Each row is a point. The last column is the point's height on a tilted bowl or saddle (a function of degree 2), plus a little noise. Count its main directions that bend up, bend down and stay straight.
(in the rows, 128 means zero)

Points (10 x 3)
[[164  85 165]
 [135 178 149]
 [148  84 160]
 [135 161 141]
 [ 61 123 183]
 [115 133 140]
 [ 84 105 166]
 [157 169 147]
 [142 106 145]
 [ 76  78 192]]
Directions: 2 up, 0 down, 0 straight

Points (18 x 4)
[[179 137  65 187]
 [181  78 118 158]
 [144 104  93 143]
 [ 98 118 171 133]
 [163 115  90 150]
 [ 82 144 164 140]
 [155 106 206 166]
 [128 200 131 188]
 [ 94 184 122 175]
 [117 172  65 198]
 [127 201 146 191]
 [109 102 113 113]
 [105 154 141 137]
 [147 111 182 142]
 [135 149 156 133]
 [147 127 140 121]
 [ 99  91 101 108]
 [184 103 134 127]]
Directions: 2 up, 1 down, 0 straight

Points (15 x 4)
[[142 156 172  90]
 [ 87 129 103  89]
 [106  52 122 118]
 [128  64 122 134]
 [124 166 196  55]
 [181 110 165 133]
 [154 139 171 108]
 [ 97 115 108 101]
 [103  77 143 114]
 [114  90 155 118]
 [148 136  92 127]
 [ 85 104 146  89]
 [160 199 128  93]
 [135 110 148 126]
 [127 207 166  51]]
Directions: 0 up, 2 down, 1 straight

Points (27 x 5)
[[154 181 139 118 148]
 [107 129 141 160 126]
 [ 57 132  90  83 155]
 [196  85 122  89 179]
 [113 104  88  97 136]
 [124 111 109 105 128]
 [159 110 151 167 147]
 [ 87 141 106 141 123]
 [123 117 136 115 127]
 [109  92 175 127 150]
 [152 127 124 113 132]
 [151  93  85 141 139]
 [216 146 205 109 236]
 [ 98 128 153 136 129]
 [151 106 148 129 138]
 [ 71 125  90 117 134]
 [159 129 165 158 149]
 [222 171 160 134 210]
 [184 120 137 169 157]
 [126 176 110 195 143]
 [103  85 149  78 157]
 [136 146 115 179 131]
 [120  83 101 183 146]
 [ 90  70 150 156 154]
 [131 167 107 123 128]
 [171  33 109 162 188]
 [134 127 201  79 184]]
Directions: 4 up, 0 down, 0 straight

Points (46 x 7)
[[ 90  69 107 169  96 107 142]
 [155  96 117 149 141 131 150]
 [184 122 105 121 137 116 148]
 [108 160 163 115 110 143  73]
 [153 100  81  99  97 106  87]
 [150 168  41 193 126 101 183]
 [147 137 115 131 112 132 110]
 [120 127 189 169 102 163 130]
 [124 177 102 123 126  95 127]
 [116 157 130 140 148  63 153]
 [154 152 125 123 114 202 130]
 [147 187 159 152 116 115 137]
 [ 97 161 106 145 165  82 160]
 [107 113 170  16 119 149 110]
 [ 41  98 120 127 160 150 134]
 [114 105  55 182 136 157 197]
 [121 140 174 146 133 125 107]
 [112 149 133 112 143  91 118]
 [119 158 139  99 118 144  82]
 [ 65 141 178  81 170 137  34]
 [153 180 179   7  46 138 167]
 [155 163 130 130  99 119 112]
 [119 180 148 138 126 138 102]
 [157 165 126  75 153 152 140]
 [196 147 155 165 105 158 172]
 [181 112  85 111 126 113 133]
 [ 77 141  80 131  57 122  94]
 [ 63 128 144 102 161 119  95]
 [186  90 133 130  62 158 112]
 [139 108 162 119 171  95 154]
 [ 58 120  88 106 112 120 116]
 [175 140 105  91 145 150 158]
 [157 140 142 107 144 177 119]
 [ 68 190 132 139 125  81 131]
 [141 129 149 168  98 137 129]
 [109 116 150  88 143 137  94]
 [139 112 164  65 161 122 133]
 [147  24 156 119 164 108 225]
 [ 96 114  93 136 121 142 118]
 [147 117 190 121 100 150 105]
 [169 169 122 126 135 146 145]
 [151 113  89 117 119 155 127]
 [124  44 151 104 113 133 147]
 [100  57 164 160 116 119 168]
 [109 119  65 201 140 119 197]
 [177 102  93  88 144  53 175]]
Directions: 5 up, 1 down, 0 straight

Points (66 x 9)
[[146 135 127 158 150 122 132 112 133]
 [ 77 174 163  93 139 106 149  54 130]
 [160  86 143 104 179 120 140 152 197]
 [116 112 152 110 163 106 168  68 159]
 [182  36 198 145 146 113 160  72 249]
 [ 88 181 155  84 106  79 174  83 145]
 [137 119 164 186 140 126 129 149 148]
 [111 119  94 171  76  42  89 149  63]
 [ 69 112 134 165  95  93 197  82 171]
 [136 115 123 163 172 131 115 124 150]
 [130 148 121 142 118 145 120  75 107]
 [116 157 110 133 108  99 144 160 114]
 [154 131 120 128 127  80  82 121 151]
 [152 170 165 171 133  75 100  96 124]
 [116 106 130 102 104 158 177 191 153]
 [101 115 133  80 143 108 131  96 154]
 [104 118 101  72 178 153 177 125 180]
 [215 108  52 148  53 188 150 191 158]
 [163 111 129  50 136 115 113 159 168]
 [ 76 114 149  64 163 131 151 119 143]
 [181 109 125 140 181  90 119  91 195]
 [ 89 125  97 166 177 159 149  85 107]
 [140  96 151 115 165  85 118 140 170]
 [112 145  45 118 144 178 177 136 194]
 [150  66 101 119 101 152 121 117 128]
 [151 208 107  90 181 235  61  97 166]
 [141  79 168  98 140  68 132 147 171]
 [173 121 165 117 125 163 143 141 159]
 [ 67 137 116 187 119 141  71  89 151]
 [118 152  90 147  71 121 121  81  94]
 [109  98 166 131 107 105 147  63 138]
 [130  98  86 106 101 145 144 139 152]
 [175 175 116 169 131 122 131 133 109]
 [107  85 201 101 141 191 185 145 144]
 [104 147 164 149 108  92 118 144 132]
 [107 102 129 156 159 128 133 101 139]
 [138  90  80 163 207 169 154 167 166]
 [ 55 134 182 113  76 130 147 123 167]
 [123 135 133 127  58 208 133 146 105]
 [145 142 128  66 140  93 149 141 155]
 [197 102 108 133 170  91 130 160 207]
 [154 185 142 109 174 178 169 104  98]
 [ 93 142 174 142 124 104 135 129 142]
 [103 146 139 129 188 179 140 109  89]
 [122 188  69 127 114 106 111  97 142]
 [127  34 167 133 133  97 144 190 175]
 [117 125  96 184  98 110 117 151 110]
 [124  80 132 159 164 191 197  93 130]
 [144 110  83 186  79 150  53 172 127]
 [125 141 146 155 145 174 124 127 112]
 [ 69 111 164 242 134 176 131 174 150]
 [158  21 160 153 114  87  73  94 156]
 [176 100 189 178 118 177  61 163 177]
 [152  96 136 133 144 104  89 110 169]
 [132  70  63 193 137 148 129 141 132]
 [113 197 134 176  98 155  91 100 115]
 [ 70 134 175 137 125 136 116 112 140]
 [145 118 124 117 115 169 114 117 134]
 [163 181 110 171 168 127 120 149 119]
 [128 108 170 111 158 105 145 104 167]
 [130 136 123  97  99 189 182  82 142]
 [168  94 171 134 113 144 136 155 164]
 [ 80  92 138 103 124 177 148  44  92]
 [122 101 104 130 135 146 101 148 142]
 [123 125  91 113 162  89 130 120 154]
 [104  85 184 136 101 110 128  64 136]]
Directions: 3 up, 3 down, 2 straight
